Each row of a before or after table is a point. One or more steps were done to the points. Then noise was added and the rows were shuffled. The steps act on columns, c1 being the first. Write out the steps. A step turns or swaps two columns, mirrors them in a line or flattens them onto one, adds a multiple of one to another, or multiplies or shifts one. Angles are multiples of 10 degrees, from the lower column toward the higher: turns from -170 to 170, lines from 10 to 170 but not 90. Use the fewest steps. Two steps may share a column if one is a turn and the other turns, adds or multiplies; they go together, in the order done. Otherwise the lowest column goes first.
In the rows, zero is written as 128.

Before:
[[104  30]
 [126  63]
 [135 140]
 [ 92 208]
 [144  79]
 [ 89 149]
 [177 129]
 [170 149]
 [122  81]
 [129 165]
 [ 91 123]
 [193 106]
 [125  78]]
After (13 x 2):
[[129 114]
 [158  48]
 [151  74]
 [128 138]
 [142  85]
 [145  84]
 [116 156]
 [126 127]
 [125 134]
 [143  88]
 [148  82]
 [116 162]
 [102 207]]
Steps: flatten c1 and c2 onto the line at 110 degrees

Before (14 x 4):
[[174  48  51 110]
 [108 182 166 160]
 [100 126 163 112]
 [142 130  88 110]
 [ 81 159 135 162]
 [180 132 125 168]
 [133 176 175  99]
 [128  97 101  60]
 [ 67 106  75 138]
 [180  59 119 165]
 [122 158 139 199]
 [137 177 156  91]
 [109 131  77 155]
 [ 74 126 101 159]]
After (14 x 4):
[[ 72 147 110  82]
 [135 141 154 163]
 [112 107  89 127]
 [219 114 183 182]
 [215 122 153  99]
 [ 99 167  86 147]
 [103 142 156  62]
 [ 92  84 170 114]
 [114 116 186 131]
 [104  64 176 146]
 [ 95 162  73 129]
 [151 105 115 203]
 [157 170 153  96]
 [ 77 113 142  95]]
Steps: turn c1 and c2 by 50 degrees; turn c3 and c4 by -150 degrees

Before:
[[122 158 100 128 134  66  96 105]
 [ 22  88 170  66 118 127  76 147]
 [ 90  93 148  84 167 124  99  94]
 [117 123 156 150 164 140  62 152]
 [131  80 136  67 139 142  31 154]
 [155 107 104 136  66  68 115 142]
 [157 101  99 161  86 116 164 201]
 [158 100 163 126 158  38 176 194]
 [124 135 179 129 123 114 108 115]
 [ 98 145 177  78 156 152 105 164]]
After, 10 rows:
[[119 123 155 144 160  63 114 149]
 [155 102 102 157  89 171 138 196]
 [119 137 177 133 123 107 143 111]
 [ 91  94 146  87 168 102 134  95]
 [103 144 181  79 160 104 104 169]
 [123 155  98 131 137  96 195 108]
 [155 104 102 143  62 122 187 145]
 [ 22  88 171  67 114  75 124 147]
 [155 102 167 126 157 176 217 191]
 [128  77 136  66 141  30 113 153]]
Steps: turn c6 and c7 by -90 degrees

Before (14 x 11):
[[111  91 128 126  61 173 156  99 149 119 116]
 [ 96 194  90 165 146 189 130  53 163  37 126]
 [174 178 124 103  97 126 163 137 131 156 101]
 [110 175 138 107 125 144  64 149 129 160 144]
 [147 125 112  90 106  81 185 141 200 130 160]
 [153 120 141 193 119 140  92  66 155 136 175]
 [ 94 184  58 152  67 191 174 141 126 152 102]
 [142  99  84 168 115  66 186 127 194 150 125]
 [ 89 193  84 187 175  70 136 138  81  98  98]
 [181  92 169 160  59  75 145 176 126 123 187]
 [116 166 168 142 119 136  94 117 103  32 111]
 [113 168 134 137 192 183 107 151 154  85 106]
 [129 170 187  89 131 136 149 145  86 131 162]
 [159  83  81 141  93 171  76  84  85 112 190]]
After, 14 rows:
[[134 172 188  87 136 131 148 146  86 133 161]
 [101  98  84 168  73 109 187 127 194 149 127]
 [ 80 191  83 186 134  59 135 136  79  99 100]
 [121 169 167 141 137 142  92 118 103  34 110]
 [118  90 128 125 141 209 157  98 148 120 116]
 [153 179 124 103  86 153 166 138 133 156  99]
 [146 193  90 164 198 143 130  51 164  37 124]
 [121 174 139 106 147 138  63 150 128 163 143]
 [152 121 141 197 118 140  90  66 158 137 176]
 [117  93 171 161  32 161 143 174 127 121 187]
 [168 168 136 137 199 103 107 151 155  84 105]
 [164  85  79 140 124 181  72  84  84 113 190]
 [118 184  58 152 169 212 175 141 126 153 102]
 [110 124 113  90  77 123 186 138 202 129 160]]
Steps: turn c5 and c6 by -60 degrees; turn c1 and c5 by -40 degrees

Before (9 x 14):
[[ 49 145 135 131  98 121  88  68 135 176 155 120  91 105]
 [135 149 115 139 149 127  92 147 158 105  99 146  92 141]
 [134  52 156 126  96 153  93  75 123 134 156 132 139 131]
 [150 109 140  82 117 117 140 157 136 110 160 103 187 113]
 [146 109 162 139 131 147  83 160 143 122 125 174  99 107]
 [152 152 118 138 101 148 170 156 135 121 159 111 119 115]
 [ 89 140 126 130  95 106 114 127 139 137 136 184 116 146]
 [144 154 152 134 148 155 115 143 193 151  88 119 145 145]
 [129 146  90 142 249 132  95 140 144 131 151 173 226 125]]
After, 9 rows:
[[153  92 119 133  98 129 169 151 135 117 161 109 114 118]
 [145 168 158 140 146 125 116 137 196 153  88 122 157 132]
 [148 175 165 132 129 132  83 163 137 123 130 175  95 125]
 [138 207 114 137 145 128  89 151 157 106  93 144 104 155]
 [147  93 139  86 118 133 139 160 140 111 164 102 170  85]
 [132 103 158 124 102 128  95  78 126 133 155 130 139 117]
 [ 90 161 126 128  94 125 114 128 137 132 141 186 130 148]
 [ 46 205 137 128  99 130  83  66 132 181 158 127  83 123]
 [133 194  93 146 252 131  93 137 142 133 150 171 215  80]]
Steps: add -1.5 times c7 to c2; multiply c6 by 0; turn c13 and c14 by -30 degrees
